Rows are points. The window is the flat piece filled in between its corners: a triangle in 3 columns, a solid with four corners in 4, and so on. A path goes straight from each point to the next, and from the last back to the first. After which points does the path pass through the window?
In the rows, 100 means zero.

Window, 3 rows:
0: 154 158  98
1:  86  81 174
2:  97  56  91
Path:
(1):  75 108 152
(2): 109  52 189
(3): 120  26 148
(4):  66  62 110
(5):  94 166 123
(6): 195 115  93
(7): 167  66  96
(8):  97 167  70
(9):  98 110 104
(10): 176 118 158
(11): 167 100 154
(12):  77  74 105
(13): 118 158  93
(14): 177 145 107
(15): 161  62 132
(16):  48  72 105
Through the window after points: 1, 5, 9, 11, 13, 15

Window (4 x 4):
0: 158   5 136  50
1: 100 135 108 147
2:  88  76 157  89
3: 116 125  72  86
Path:
(1):  95 148 127 125
(2): 125 147 154 104
(3):  51  91  59 102
(4):  98  67 113 108
(5): 179 111 160 110
(6): 161  54 164  73
(7):  70  10 151  90
(8):  68  95  76 130
Through the window after points: none

Window (6 x 6):
0:  33 101 138 130  54 146
1:  76 105  80 102  58 157
2:  43  79  45 113 140  88
3: 121 122 123 105  67 114
4: 116  79 156 121  54 173
5:  91  87  90   5 159  63
Path:
(1):  94  29 161 113  28 117
(2): 111 117 130 105  59 182
(3):  74 177 145  95  98 155
(4):  88  65 116 104  45 130
(5):  86  63 109 103  82 100
(6):  77 131  95  58 131 155
(7):  77 148  78  86 131 125
(8): 63 75 78 95 94 91
(9):  74  80 119 121  46 111
(10):  74 113 106 141  85 177
(11): 111 105 140  93  96 183
(12): 110  78 117 103  65 116
Through the window after points: 5

Window, 6 rows:
0: 115 169 128 117  47 145
1:  62 124   5 119  90  86
2: 109  81  49  62 134 109
3: 152  70 156 124 103  91
4: 166 128  76 168 106  49
5:  69 162  74  80  91  82
Path:
(1):  95 115  58 123 113 101
(2): 115 107  98 141 136 106
(3): 160  97  97  79  96  83
(4): 176 136  73 126  52  36
(5): 123 119  81 174 147  86
(6):  95 127  63 148 143 127
(7): 134 127 105  77  74  65
(8): 106 158  77  24  27 114
(9): 101  91  68 168 137  95
(10):  99 123 103 102 136  91
(11): 141 103  47 118  67  48
(12): 139 112  88  69  62 120
(13):  54 119  81 114 133 107
(14): 127  99 114 139 117 101
(15): 148 127  97 107  50  62
(16): 112 120  56 110  66  69
Through the window after points: 4, 8, 14, 16

Window, 8 rows:
0: 104 104 167 137  85  98  82  83
1:  42 103 113 124 103  34  92 110
2:  79  72 112 100  93 170  73 132
3:  88 113 112  62 142  41 139 140
4: 192 118  56  87  91  19 133  97
5: 116 129  90  92 136   5  78  70
6:  78  85 118 116  74  84 118  38
7: 131 156  64 110 110 126  95 119
Path:
(1): 127  91 117 138 127  72  87  94
(2): 111 103  77 101 124  92 114 107
(3):  85 130 129  74  70  37  89 107
(4): 100  92 119  96  56  66  71  69
(5):  59 113 132 162 155 103 161  96
(6): 144 104  53 136 121  73 113 106
(7): 145 159 113  33  75  23 105  86
(8):  62 109 116  82  82  33  85  81
(9): 119 107  86 134 131  66 108 108
(10): 104 101  91 152 103 111 109  84
(11):  98 108 139  58  63  71 110  92
(12): 126 163 109  66  68  46  82  52
(13): 118 115  84 128 118  84  93 106
(14):  59  54 115 136 154  65  73  60
(15): 102 155 122  91  53  90 117 111
(16): 103 112 116  94  69  90 121 101
Through the window after points: 4, 6, 8

Window, 9 rows:
0:  90 115 111  91  63 117  76  75  70
1:  98  63  61 113 104 121  99 119 115
2: 115  81 132 122 106  97 108  60 102
3: 115 121  87  92  77  99 107  91  78
4: 121 123 109 129 110 118  93 132  59
5: 132 141 126 131 116  98  79  76 195
6:  79  66 108 137  84  76 118  86 110
7: 147  93 103 133  82 121  88 124 102
8:  96  89 104  76  85  96  98 128  67
Path:
(1): 110  82 104 109  98  85  97 104  90
(2): 136  89  91 119  89  97  81 124  92
(3):  92 113 124 122 100 151 122 104  92
(4): 107 129 105 109  84 126 143  99  79
(5): 117  77 131 126 104  75  58  90  98
(6): 120  69 134 151  80  54  55  60 111
(7): 113 116  91 101 106 141 129 122 121
(8):  88 108  93 126  72 135 134  96 131
Through the window after points: 2, 6

Window:
0:  82  51 138 113 149  52  47 102 121  97 108
1: 142 103 101  67  70 126 153 186 116  53 108
2:  92  53  98  93 120  84  72  95  73  92  55
3: 105  45  48 114 150  78  94  62 109  88 139
4:  80  56 106  90 143 102 108  57 139 117 115
5:  70 128  63 168 126 137 143  51 108  69 177
6: 145  52  84  96  97 119  66  99  86 126 128
7: 168 126  52  78  79 108 114 158 118 115  66
8: 111 145  77  46 103 130 120 173  90  73 116
9: 145  68  99  70 111  86  55  65 126  80  85
10:  84  84  68  76  67  73  77 110 108 100  94
Path:
(1): 115  71  74  94  88 117 109 136 123  79  90
(2): 121  97 114  68 114  86 100 112  76  85 105
(3): 131 142 129  68 119  57 117  77 102 105 100
(4): 101  61  56 105 106 119  85 132 104  71 116
(5): 111  55  91 118 136 115  53 171 141  91  80
(6):  80 100  80  86 120  58 146   5  83  80 152
(7): 123 124 109  57 122  96 135  98  68  85 127
(8): 108  91  61 103  90 123  97 125 114  90 109
Through the window after points: 1

Window, 12 rows:
0: 140  64 149 116 154 114 121 121  79 117  51  87
1: 195 100 145  91 147  80 155 134 111 172 174 122
2: 115  86  83 189 103 111  87  74 111  50 135 140
3:  93  75 156 110  38 162 105 164  31  74  89 135
4: 127 109  57  94 122 105  89 113 129  74  95  31
5: 110  85 164  71 145 147  89  76 113 141  57  61
6:  40  94 166 142  97 110 159  63 109  72  42 145
7:  97  64 133  90 106  57 113  96  61 111 125  89
8:  77 108 134 139 123 153  87 137 111  89 103  47
9:  70 121  63 149 103 136  97 138  92 116  96 146
10:  73 157 114 153 119  99  54  89 140  77  66  90
11: 134  84  70 114 172  67 116 113 121  53 157 159
Path:
(1):  78  64 110 150  74 106  74 141 135 115 116  82
(2): 145 115 166  94 154 146 148  95  23  80  66 159
(3): 119 107 124 100 147  95 129 111  69 109 118 110
(4): 123  70 133 121 116 101 106 111 123 116 114 121
(5): 113  66  94 109 102  72  94 120 162 105 112 103
(6): 127 115 145  90 146 132 119  92  48 117  99  64
(7): 109 105 120 121 135 124 117  82  90  77  98  73
(8): 106  82 118 110 113 118  74 168 153 119  74 147
(9):  88  74 133 134  92 109 100 128  96 101  89 131
(10): 132 125 160  82 155 139 144  79  65 110 107  74
(11): 122 104 112 100 131 104 106 107  52  88 114 107
(12):  95  75 127 154  73 136 114 129 157  93  96 125
(13):  98  20 155 144 119 104  84 141 125  80  55 131
(14):  95 188  88 132 124 127 122  72  79 100 159  91
(15): 151 152  86 125 139 133 142 111  52  79 124  97
(16):  91  79 107 129 116 106  68 124 131  86 106  98
Through the window after points: 5, 11
